Rows are points. The points of each table are mixes of a few directions, plus a little noise. How many directions does each table use, and how many do they share? Where both have some left over, give the other angles between the two spaces (their principal angles), to ten degrees, smallest first.

First (5 x 3)
[[ 0.31  0.59 -0.08]
 [ 0.70 -0.28  0.29]
 [-0.53 -0.90  0.11]
 [-0.44  0.11 -0.17]
 [-0.05  0.48 -0.16]]
Second (6 x 3)
[[-0.43 -0.34 -0.18]
 [ 0.61 -0.43  0.02]
 [-0.69  0.23 -0.09]
 [ 0.55 -0.67 -0.05]
 [-0.34  0.43  0.03]
 [ 0.28  0.77  0.25]]
Directions: first 2, second 2, shared 1; angles 30

First (9 x 6)
[[ 0.07 -0.23 -0.52  0.01  0.33 -0.56]
 [ 0.07 -0.18 -0.54  0.22  0.34 -0.54]
 [ 0.00  0.02 -0.04  0.15  0.02 -0.01]
 [ 0.06 -0.19 -0.42 -0.01  0.27 -0.46]
 [-0.09  0.32  0.58  0.23 -0.37  0.69]
 [-0.13  0.44  0.92  0.10 -0.58  1.02]
 [ 0.04 -0.28  0.02 -1.07  0.00 -0.22]
 [-0.11  0.42  0.62  0.52 -0.40  0.79]
 [ 0.09 -0.32 -0.62 -0.14  0.40 -0.71]]
Second (6 x 6)
[[ 0.46  1.63  0.25 -0.04  0.10  0.03]
 [ 0.12  0.43  0.07 -0.01  0.03  0.01]
 [-0.30 -1.09 -0.17  0.03 -0.06 -0.02]
 [-0.30 -1.08 -0.17  0.03 -0.06 -0.02]
 [-0.14 -0.51 -0.08  0.01 -0.03 -0.01]
 [ 0.17  0.61  0.09 -0.02  0.04  0.01]]
Directions: first 2, second 1, shared 0; angles 70

First (8 x 9)
[[-0.03  0.03  0.23 -0.15  0.15  0.07 -0.09  0.03 -0.02]
 [-0.10  0.09  0.68 -0.43  0.45  0.21 -0.29  0.09 -0.07]
 [ 0.19 -0.17 -1.27  0.80 -0.85 -0.39  0.53 -0.16  0.14]
 [ 0.11 -0.10 -0.76  0.48 -0.50 -0.23  0.32 -0.10  0.08]
 [-0.16  0.13  1.05 -0.66  0.70  0.33 -0.43  0.13 -0.11]
 [ 0.18 -0.16 -1.17  0.73 -0.77 -0.36  0.48 -0.15  0.12]
 [-0.10  0.08  0.64 -0.40  0.42  0.20 -0.27  0.09 -0.07]
 [-0.09  0.08  0.59 -0.38  0.39  0.18 -0.25  0.08 -0.06]]
Second (10 x 9)
[[ 0.14 -0.12 -0.91  0.58 -0.61 -0.29  0.38 -0.12  0.11]
 [-0.09  0.09  0.61 -0.39  0.41  0.19 -0.25  0.08 -0.07]
 [ 0.06 -0.06 -0.40  0.25 -0.26 -0.12  0.16 -0.06  0.04]
 [-0.12  0.10  0.75 -0.47  0.50  0.24 -0.31  0.11 -0.09]
 [ 0.27 -0.23 -1.75  1.10 -1.16 -0.54  0.73 -0.23  0.19]
 [ 0.06 -0.05 -0.40  0.25 -0.26 -0.12  0.17 -0.05  0.05]
 [-0.22  0.19  1.44 -0.92  0.95  0.45 -0.61  0.18 -0.16]
 [-0.04  0.03  0.22 -0.14  0.15  0.07 -0.10  0.03 -0.02]
 [-0.06  0.04  0.34 -0.22  0.23  0.10 -0.14  0.04 -0.04]
 [-0.01  0.02  0.08 -0.05  0.05  0.02 -0.04  0.01  0.00]]
Directions: first 1, second 1, shared 1

First (8 x 12)
[[-0.09  0.13  0.26  0.06 -0.28 -0.05  0.31  0.43 -0.43  0.19  0.17  0.10]
 [ 0.17  0.21  0.04 -0.36 -0.57  0.22  0.41  0.11 -1.00  0.29  0.26 -0.02]
 [ 0.17 -0.46  0.19 -0.47  0.75  0.14 -0.49  0.04  1.79 -0.49 -0.45 -0.33]
 [-0.72  0.62  0.01  0.97  0.46 -0.40  0.20  0.08 -0.05 -0.37  0.06  0.54]
 [ 0.29 -0.87  0.65 -0.11 -0.57 -0.21 -0.17  0.96  0.38  0.70  0.02 -0.27]
 [-0.21  0.26 -0.01  0.30 -0.02 -0.11  0.17  0.05 -0.33 -0.02  0.10  0.19]
 [ 0.22  0.08 -0.62 -0.12 -0.11  0.17 -0.16 -0.88 -0.62  0.03  0.02 -0.08]
 [ 0.16  0.06 -0.49 -0.24  0.37  0.22 -0.28 -0.79  0.26 -0.34 -0.19 -0.12]]
Second (8 x 12)
[[ 0.12 -0.03 -0.49 -0.07  0.31  0.12 -0.34 -0.76  0.22 -0.24 -0.17 -0.09]
 [ 0.29 -0.06 -1.14 -0.16  0.73  0.28 -0.79 -1.78  0.53 -0.58 -0.41 -0.22]
 [-0.06  0.01  0.21  0.03 -0.14 -0.05  0.15  0.33 -0.10  0.11  0.08  0.04]
 [-0.23  0.05  0.91  0.13 -0.59 -0.22  0.63  1.42 -0.42  0.46  0.33  0.18]
 [ 0.02  0.00 -0.09 -0.01  0.05  0.02 -0.06 -0.14  0.04 -0.05 -0.04 -0.02]
 [-0.21  0.04  0.83  0.12 -0.53 -0.20  0.57  1.29 -0.38  0.42  0.30  0.16]
 [ 0.11 -0.02 -0.45 -0.07  0.29  0.11 -0.32 -0.70  0.21 -0.23 -0.16 -0.09]
 [-0.06  0.01  0.22  0.03 -0.14 -0.05  0.15  0.34 -0.10  0.11  0.08  0.04]]
Directions: first 4, second 1, shared 1

First (9 x 18)
[[-0.04 -0.65 -0.35  0.03  0.93 -0.24  0.27  0.14  0.01 -0.32  0.85  0.67
   0.29 -0.90 -0.80 -0.30  0.36  0.30]
 [ 0.03  0.25  0.17  0.16 -0.70  0.34 -0.26 -0.23  0.09  0.18 -0.39 -0.41
  -0.23  0.87  0.56  0.23 -0.21 -0.51]
 [-0.18 -0.32 -0.13 -0.25  1.43 -0.67  0.33 -0.16 -0.46 -0.72  0.30  0.68
   0.08 -0.60 -0.27 -0.45  0.91  0.62]
 [ 0.03 -0.47 -0.24  0.06  0.41  0.10 -0.15  0.24  0.06 -0.02  0.60  0.10
   0.02 -0.50 -0.56 -0.02 -0.10  0.22]
 [-0.05  0.35  0.15 -0.23  0.09 -0.25  0.08  0.05 -0.18  0.00 -0.38 -0.09
  -0.05 -0.12  0.16 -0.05  0.00  0.33]
 [ 0.06  0.39  0.23 -0.05 -0.52  0.35 -0.64  0.11 -0.10  0.35 -0.51 -0.87
  -0.50  0.59  0.45  0.33 -0.59  0.09]
 [-0.05  0.33  0.03 -0.31  0.21 -0.69  0.79  0.11 -0.05 -0.09 -0.25  0.58
   0.49 -0.87 -0.22 -0.31  0.30  0.39]
 [ 0.09 -0.10  0.03  0.48 -0.99  0.76 -0.42 -0.27  0.36  0.28  0.00 -0.42
  -0.19  1.15  0.44  0.38 -0.37 -0.98]
 [ 0.07  0.22  0.07  0.14 -0.85  0.27  0.03 -0.04  0.27  0.33 -0.26 -0.20
   0.08  0.37  0.24  0.18 -0.32 -0.49]]
Second (11 x 18)
[[ 0.00  0.00  0.00  0.00  0.00  0.00  0.00  0.00  0.00  0.00  0.00  0.00
   0.00  0.00  0.00 -0.01  0.00  0.00]
 [ 1.05 -0.34 -0.49  0.27 -0.09 -0.61  0.19  1.02 -0.30  0.35  0.49 -0.80
   0.51  0.88  0.87 -0.75 -1.49  0.03]
 [-0.49  0.16  0.23 -0.13  0.04  0.28 -0.09 -0.47  0.13 -0.16 -0.23  0.37
  -0.24 -0.41 -0.40  0.35  0.69 -0.01]
 [-0.07  0.02  0.03 -0.02  0.01  0.04 -0.01 -0.07  0.01 -0.02 -0.04  0.06
  -0.04 -0.07 -0.07  0.05  0.11 -0.01]
 [-0.45  0.15  0.21 -0.11  0.04  0.26 -0.08 -0.43  0.13 -0.15 -0.21  0.34
  -0.22 -0.37 -0.37  0.32  0.63 -0.01]
 [-0.65  0.21  0.30 -0.16  0.06  0.37 -0.12 -0.62  0.18 -0.22 -0.30  0.49
  -0.32 -0.54 -0.54  0.47  0.91 -0.02]
 [-0.47  0.15  0.22 -0.12  0.04  0.27 -0.08 -0.44  0.13 -0.15 -0.21  0.35
  -0.23 -0.38 -0.38  0.33  0.65 -0.01]
 [ 1.04 -0.33 -0.48  0.26 -0.08 -0.60  0.18  1.00 -0.30  0.34  0.47 -0.79
   0.51  0.87  0.86 -0.74 -1.47  0.02]
 [ 0.93 -0.30 -0.43  0.23 -0.08 -0.53  0.17  0.89 -0.26  0.30  0.43 -0.70
   0.45  0.78  0.76 -0.66 -1.30  0.02]
 [-0.55  0.18  0.26 -0.14  0.05  0.32 -0.10 -0.53  0.16 -0.18 -0.25  0.42
  -0.27 -0.46 -0.45  0.39  0.78 -0.01]
 [-0.35  0.11  0.16 -0.08  0.03  0.19 -0.06 -0.33  0.10 -0.12 -0.16  0.26
  -0.17 -0.29 -0.28  0.25  0.49 -0.01]]
Directions: first 4, second 1, shared 0; angles 70
